Each row of a before or after table is a point. One or more steps were done to the points. Then noise was added and the rows were shuffled. The steps act on how far a point lies along the listed directions, d1 being the first. Name the steps. A step turns or swaps two directions, mirrors them in a line or flattens them onto one, adds a multiple of one to another, or multiplies one. Angles are multiples of 10 degrees, from the lower direction toward the higher: turns from -170 to 170, lines from 10 to 170 but not 90. Use the fewest steps. Two steps may share a direction if one is a turn and the other turns, adds or multiplies; they go together, in the order done. Otherwise the lowest direction goes first.
(in the rows, 128 means zero)

Directions:
(1): [173 188 131]
(2): [161 106  64]
Before (12 x 3):
[[128 132 129]
 [169 127  71]
 [126 172 171]
 [130 146 117]
 [116 141 148]
 [ 47  85 160]
 [136 111  84]
 [202 183 104]
 [ 65  73 132]
 [ 71 185 160]
 [147  74  72]
 [ 49 139 194]]
After, 12 rows:
[[112 110 120]
 [ 59  97  90]
 [ 54 119 187]
 [ 40  76 143]
 [144 174 134]
 [193 128  61]
 [128 126 123]
 [129 135 106]
 [ 74 144 190]
 [112  76  95]
 [177 174 113]
 [163 187 166]]
Steps: swap d1 and d2

Directions:
(1): [189 140 178 185 106  94]
(2): [123 112  59 206 134 137]
Before (13 x 6):
[[157 131 109 169  98 123]
 [113 125 153  47 118 131]
 [114 135 180  42 125 137]
 [182 154 181 151 116 106]
 [182 117 134 184 131 120]
 [120 128 151 147 127 119]
 [145 122 113 149 115 140]
 [161 146 139 130 118 124]
 [128 135 145 113 133 125]
 [157 104 118 177 110 114]
 [159 126 147 176 112 118]
 [157 124 133 167 116 116]
 [127 116 167  88  98 110]]
After, 13 rows:
[[148 138 162 132 123 113]
 [123 118  95 126 124 152]
 [122 126 152 149 125 122]
 [203 160 199 170 107  91]
 [123 124  82 137 110 144]
 [136 121 117 147 124 129]
 [198 150 251 120  95  91]
 [151 109 108 156 142 139]
 [179 138 207 106  94  92]
 [168 148 147 138 115 120]
 [143 122 132 158 117 127]
 [176 126 205 136  81  84]
 [120  96  88 141 124 132]]
Steps: add -1.5 times d2 to d1

Directions:
(1): [214 182 144 128  67  91 132 108  99]
(2): [174 114 162 124 142 180 224 156 153]
(3): [139 210 140 138 191 192  96 107 116]
Before, 9 rows:
[[162  65 155 119  84 125 215 185 172]
 [210 173 146 146  70  77 113 103  95]
 [123 155 112 137  64  19  51  84  92]
 [150 146 114 105  74  89 107 134 152]
 [ 77  27 134 129 137 132 182 159 151]
 [104 168  97 164 190 108  79 115 117]
 [131 214 106 147 146  91  49  91  58]
 [183 165 143 123  58  55  93  86  82]
 [ 89 114 149 145 194 186 138 164 160]]
After, 9 rows:
[[111  78 124 117  68  50 106 112 110]
 [ 80  81 142 136 188 182 157 146 151]
 [124  33 146 122 107 136 215 192 188]
 [153 177 165 151 167 177 136 148 133]
 [149  83 128 139  55  46 135 136 126]
 [111 107 106 107  93 101 103 149 169]
 [128 195 109 144 120  67  61  94  59]
 [ 54 117 103 141 116  55  45 101 115]
 [138 202 106 166 175 102  77 105 109]]
Steps: add 0.5 times d2 to d1; turn d1 and d3 by -60 degrees

Directions:
(1): [135  76  88 139 131  48 160 205 124 118 139 122 207 171]
(2): [180 152  98  92 209 103 127  87 121 139 145 155 188  44]
(3): [ 86 174 134 101 173 178 109 148  55 128 128 193 168 200]
(4): [108 133  65 206 106  99 115 101 111 143  40 198 121 109]
Before, 12 rows:
[[118 160 132 108 183 188 110  94 114 166 127 158 130 122]
 [167 130 108  88 193 104 133  81 150 139 180 102 187  43]
 [105 157 162 119 131 153 118  83 167 127 122 100  27  94]
 [ 91 121 110 163  81 125  81  91  92 150  54 139 108 140]
 [129 156 164 109 137 185  86  54 119 160 125 130  79  91]
 [152 122  63 116 142 102 162  90 130 141  97 120 160 112]
 [ 53 168 135 175  93 161  77 142  61 127  66 178 108 233]
 [139 119  88 173  86  90 126 105 125 136 123 130 125  84]
 [136 133 157  86 152 139 152 194 108 121 177 118 172 184]
 [ 70 173  75 174 129 163 123 126  55 139  29 249 144 180]
 [ 62 156 144  81 130 189 118 136  74 120 152 161 104 224]
 [ 69 171  72 147 177 145  98 133  27 152  60 226 200 143]]
After (12 x 14):
[[ 77 154 190 114 106 182 118 112 157 118 132  86   7 152]
 [ 72 139 151 111 105 172  79 121  62 141  98 132 124 200]
 [ 52 155 120 205  69 143  80 133  77 130  43 177  90 216]
 [104 139 175 135  91 193  86  74 126 157 109 115  44 134]
 [ 80 164  53 168 168 124  99 120  40 158  42 228 194 116]
 [ 66 175  84 166 134 171 123 131  50 136  38 249 146 192]
 [126 151 139  93 140 148 121 139  83 127 188 131 161 149]
 [172  98  85 174 109  58 157 138 155 138  99 130 143  77]
 [168 130 105  92 191 103 135  78 152 139 178 102 185  39]
 [ 74 112  77 192  52 111 125  95 131 134  61 161  47 144]
 [112 140 113 160 136 164 112  88 138 169  87 152  94 111]
 [152 139  85  72 177 127 160 102 108 137 131 122 187 136]]
Steps: add 0.7 times d1 to d2; swap d3 and d4

Directions:
(1): [ 93  97 171 197 183  86 175 142 121 101 107 125  81  40 158 139 117 136
  67  55]
(2): [187 116 140 104  89 120 141 213 142 124 115  68 120  62  83 117 152 234
 168 135]
(3): [141  60 161  55 104 149 173 123 166 116 182 182 135 137 116 200 216 119
  95  86]
(4): [ 72 169  84 180  42 156 127 149 202  56 105 123  96 148 116 100 175 104
 144  73]
(5): [163 112 108 136  99 137 127 168  96 104 156 175  15 145 216 179  91 131
 186 150]
(6): [ 91  73  72  84 159 187 142 192 163 118  64 139 125  76  98 146  88  61
 116 189]
Before, 8 rows:
[[121 116  99  71 173 115 105 119  83 174 107 125 146 138 144 109  74  85
  119 195]
 [ 78 155 123 142  91 147 129 101 152 116 116 142 119 155 143 122 133  76
  121 102]
 [148 128 113  81  84 149 137 124 141 141 153 124 149 140  83 137 188 135
  128 116]
 [ 76  36  99  45 120 201 142 127 216 125 116 249 133 169 133 178 168  35
   96 145]
 [117 132 143 121 173 103 113 113  66 162 151 129 132 126 158 132 105 141
  105 133]
 [111 118 173 164  70 132 171 170 220 116  99  91 150  44  52  72 185 174
   98  68]
 [158  93 228  91 140 127 172 102 158 144 174 126 199 101  53 129 236 198
   35  40]
 [182 133 163 133 181  80 119 126  63 164 146 144  86 124 219 150  57 146
  151 190]]
After:
[[120 114 127 120 107 135 157 118 141 120 146 145 115 112 106 147 178 106
   88  73]
 [ 82 168 108 162  34 182 109  96 214 121 118 155 160 185  83  69 166  67
  135 118]
 [130  19 161  42 169 150 145 117 156 164 154 242 133 146 161 195 160 101
   91 143]
 [133 104 143  93 171  77 137 159  98 153  92  75 139  65 118 102 106 166
  103 134]
 [145 138 154  57  76 185 127 111 195 131 153 122 227 172  13 100 244 156
   88  95]
 [108 128 153 120 143 130 126  89 105 154 137 167 113 148 168 148 101  68
  111 135]
 [190 145 154 124 132  92 126 184 117 148 106  89 115  77 149 114  97 206
  166 183]
 [136 140 129  96 138 110 113 146  90 162 132  90 154 113 109 113 127 184
  121 147]]
Steps: mirror d1 and d3 in the line at 100 degrees; add 0.5 times d4 to d5; turn d2 and d4 by 70 degrees; multiply d6 by 0.4

Directions:
(1): [155 197 163 173 192  96  85 142 109 198 162 111  72 186 106 184 107 132
 162 141 120 125 148 127 133 123 163 176  91 160  68 114]
(2): [104 136 192 116  98  78 169  90 150 116  89 112 123  81 147 186 137 155
  79 111 135 116 102 164 111 156 128 249 101 103 143  81]
(3): [104 138 128 132 150 155  76  80  76 117  73 146 162 135  73 177 201  65
 154 119 109 132  62 107 140  87  88 119 139 114 116  52]
(4): [148  69 182  68 186 112 152 112 160 144  76 145 120 159  53  98 127 138
 134  91 145 121  90 116 126 103 216 105  81 158 174 145]
(5): [ 89 135 106 142 163  98 118  92 117  81  65 154 146 170 113 149  23 169
 109 163  67 168 148 113  62  92  86 128 112 117 142 161]
Before, 9 rows:
[[121  62 158  66 178  92 166 114 160 121  22 175 173 162 116 120  77 175
  100 165 110 157 124  95  65  99 181 119  87 124 177 180]
 [ 62  89 130 120  61 113 185  69 180  61  97 152 146  94 199 104  57 217
   64 149  92 140 146 130  82 137 112 153 148  65 188 178]
 [155  93 134  89 224 155 142  99 155 147  89 183 136 192  15 106 135 129
  162 114 131 160  78  94 124  50 212  28 108 171 159 138]
 [102  56 131  57 138 121 141 106 142  81  53 154 177 117  73  54 159 136
  106  83 172  91  71 129 101 111 159  69 156 124 193 144]
 [129 216  82 206 144 131 102 157  94 150 200  96 126 177 139 155  69 119
  176 206  72 143 201 110 124 123  78 129 125 142  63 168]
 [197 202 145 156  73  91 145 164 126 202 224  83  37  74 196 158 186 134
  120 111 179  89 172 179 202 224 147 247 115 135  70  83]
 [102 174  69 189 147 151  69 107  63 115 136 122 117 160 128 169 108 122
  129 171  65 162 138 123 102 115  45 115 153 127  98 127]
 [154 100  73 123 150 150  99 150 109 160 207 137 150 145  86  76 150  88
  176 124 128 102 144 102 161  85 146  37 162 115  88 135]
 [140 123  78 150 182 192  64 143  96 159 135 154 126 152  65 141 215  30
  152 134 154 121  97  87 184  98 127  62 135 180  95  94]]
After:
[[177 177 125 137  33 109 162 160 137 161 212  91  70  38 218 133 203 130
  107 110 181  95 163 178 203 228 119 225 139 118  96  90]
 [125  79 166  67 194  98 125 109 141 127  55 152 145 162  36  78 143 143
  127  81 170  86  73 127 106 101 205  91 115 152 172 146]
 [132 144  59 175 164 197  55 148  83 149 153 145 132 144  89 151 219  29
  151 148 148 124 116  92 185 109  98  72 150 164  75  89]
 [ 88 149  48 171 112 165  87 102  72  86 129 130 143 134 144 145 117 121
  114 168  66 159 137 122 100 118  24 100 175 109 122 132]
 [165 165 131 142 241 139 105 113 130 182 132 164 107 215  37 154 120 130
  180 143 120 167 106  98 124  56 197  66 110 177  99 122]
 [150 117  62 137 132 154  86 156  99 155 219 133 149 138  98  81 148  82
  174 135 123 108 156 105 161  96 130  42 174 109  77 128]
 [135  96 178  84 213  73 143 123 150 162  37 168 146 189 106 151  62 174
  117 171 107 159 131  95  66  94 199 143  69 140 147 171]
 [ 73  58 167  83 105  98 197  62 192  75  65 164 133 116 152  94  64 222
   72 122 106 136 130 120  81 118 168 140 116  83 210 185]
 [105 197  44 206  81 155 117 156  87 102 203 101 161 128 182 133  83 113
  154 213  69 147 204 115 116 135  30 112 166 111  81 173]]
Steps: turn d1 and d4 by -40 degrees; add 0.3 times d2 to d4
